Each row is a point. To make a cloud, some directions were put in groups of two or more. Within a group, all points are equally far from the middle, so they leave a hole (a ring in 2 directions, a hollow ball in 3). The other directions are filled evenly. Then the cloud was stretched, turned, moved and blurred a little. How many holes are there, and how many directions does each take, smallest first?

Cloud (19 x 3)
[[-22  24   4]
 [-48 -37 -12]
 [ 30 -28 -32]
 [-45   5  -8]
 [ 18 -40  11]
 [ -7  -5 -58]
 [-39  15  -5]
 [ 12 -58  -9]
 [-38 -45 -32]
 [-42  -8  16]
 [-45  -2   9]
 [-18 -40  26]
 [-32 -54 -28]
 [ 20   7 -35]
 [ 14 -39  14]
 [-32 -46  16]
 [-11 -13  32]
 [-34   3  21]
 [-13  25 -28]]
Holes: 1 (3)

Cloud (20 x 3)
[[ 54   3 -20]
 [ 22 -18 -57]
 [ 50 -12 -32]
 [ 18 -23  36]
 [  0 -25  42]
 [ -6  41  15]
 [ 39   2  21]
 [ -5  49  -5]
 [ 29  43  -3]
 [ 36 -15  25]
 [-21  15  35]
 [-28 -45  -2]
 [ 44   1  14]
 [ 49   4   6]
 [ -7  47   1]
 [-37  19  17]
 [-38  -3 -34]
 [ 15 -26  36]
 [-17 -50   8]
 [-35   3 -37]]
Holes: 1 (3)

Cloud (31 x 4)
[[ 18   5 -38  29]
 [ 22  58  22  50]
 [ -9  33   9  23]
 [ 62  -3  19  60]
 [ 37  17 -40 -36]
 [  1  42 -37  32]
 [ -2  12  10 -35]
 [  2  33  45 -27]
 [ -3  52  28  -1]
 [-12  53   4   6]
 [-19   6 -12   4]
 [-39  -5 -22 -14]
 [-14   9  19  13]
 [ 44  26  -6  51]
 [-29  -9  22  57]
 [ -8 -41 -16 -22]
 [ 59  22 -30 -24]
 [  3 -21 -12   9]
 [-60 -39 -22  -7]
 [ -1 -19  37  72]
 [ -6  12 -15  32]
 [ -1 -34  17  18]
 [ -4  36  22 -13]
 [ 34 -34 -10  38]
 [ 13  -8  16  12]
 [ -3  -3  14  19]
 [ -3 -27 -17  62]
 [  2  32  49 -23]
 [ 40  30 -23 -47]
 [ 44 -18  31 -31]
 [  7  18 -31  13]]
Holes: 0

Cloud (26 x 4)
[[ -5  56   6 -15]
 [-41 -14   1  -9]
 [ -1  48 -59 -27]
 [ 30 -10  15  24]
 [ -5  52  -8 -23]
 [-37 -14  -9  32]
 [ 25   3 -58  -3]
 [-19  19  15 -73]
 [-26 -16  18  32]
 [ 41   6   9  11]
 [ 22  -9 -12  27]
 [-25  49  -4 -20]
 [ 25  34  -2 -52]
 [  7 -22  32  33]
 [-18 -44 -16 -32]
 [-50  41 -15   4]
 [ 34  16 -34 -21]
 [ 24  -4 -32  18]
 [ 44  13  18   8]
 [-20  39  47 -25]
 [  5  54 -26 -12]
 [ 24  55  12  17]
 [-44  14  -8 -36]
 [ 26 -14  -4  17]
 [  6 -33  56   9]
 [-31 -38 -25 -38]]
Holes: 1 (2)

Cloud (30 x 4)
[[ 32 -20  29  36]
 [-53 -12  21 -15]
 [-24 -29  40  19]
 [-39 -14  52   0]
 [  6  41   4  12]
 [ 15 -18  47 -17]
 [-26   5  62  15]
 [ 25  -8  38 -22]
 [-46   4  10  18]
 [ -9  -8  54 -49]
 [-14 -45  21  41]
 [ 22  -4  41 -25]
 [-31  -6  12  41]
 [  7 -15 -36 -38]
 [ -4 -45  -7 -32]
 [ 20  -3 -44 -23]
 [-17 -25   9 -52]
 [ 38   2  19   0]
 [-51   4  44   6]
 [-33 -18  -8 -40]
 [ 15  37  35 -45]
 [  4  -9 -56  -5]
 [ 41   1  -4  42]
 [  6  39   4  17]
 [-58  22   7 -12]
 [ 28  -9 -58   3]
 [-17 -17 -28 -38]
 [  2 -19 -25 -45]
 [-31  -2 -25  23]
 [-21 -24  52   8]]
Holes: 1 (3)

Cloud (54 x 6)
[[ 26 -26  33  17 -38  19]
 [ 29  26  36  15 -40 -12]
 [-30  16 -55  -1 -13   0]
 [ 48   8  -9  52   3 -13]
 [-27  -3  11 -49   2 -50]
 [  8 -22 -49  39   6   7]
 [ 17  28   5 -11  53 -38]
 [ 23 -39 -18  -3  54  32]
 [ 23  -8 -12 -61  -5   3]
 [-10 -28  49  44 -23  -1]
 [ 41 -20 -13 -25 -27  11]
 [  1  51  -3  10  27 -39]
 [  8 -16  12 -29 -25 -49]
 [-17 -52 -20 -15  45  10]
 [ 20 -48 -32   1 -21  12]
 [ 17  16  11 -55  -8  25]
 [-42   4 -18  23 -43  -7]
 [-34  18  26 -46  35  26]
 [ 14  36  27 -41  22  30]
 [ 16  61  -8   3  33  -3]
 [-50  28  55  -4   1 -13]
 [-32  31   9  -8 -49  -7]
 [-10  21  -5  51 -11  43]
 [ 24 -13  -7  61  12 -22]
 [ 46  -5 -21  35  29 -18]
 [-27 -34 -48   6   4  -6]
 [-23  23  60 -24  -5 -29]
 [ 21 -48  17 -34 -14 -12]
 [-37 -47  -1  14 -16 -25]
 [-38  35  -4  20 -42 -17]
 [ 33  52  -4  16 -26  -7]
 [ 27  58  -2   9  31  -8]
 [ 16 -24 -19  51  19 -25]
 [  8  52   8  15  16 -42]
 [-17 -17  12  56  24 -25]
 [-38   9  -1 -24 -15 -55]
 [  4  45  -7 -37  11  40]
 [-41  -3  26  30  45 -12]
 [-31  -1 -31 -24  53  20]
 [-14  12 -43  46   2  11]
 [-53  -7   0 -40 -23  -6]
 [  2  -7  41 -19 -21 -51]
 [ 50  46 -14   3  12  13]
 [  0 -24  49  33  43  12]
 [-17  34  50 -35  15  15]
 [-17 -13  45  38 -15  33]
 [-56 -32  -2   5  -1 -32]
 [-34  22  24 -27  -4  42]
 [-37 -16  -3  26  44 -24]
 [ 33 -42 -19 -10 -25   9]
 [  8  57   2 -17   1  38]
 [ 10   2 -31 -36  -2 -43]
 [ 34  25  52   3  36  -5]
 [-29  23 -30 -12 -38  15]]
Holes: 2 (2, 4)
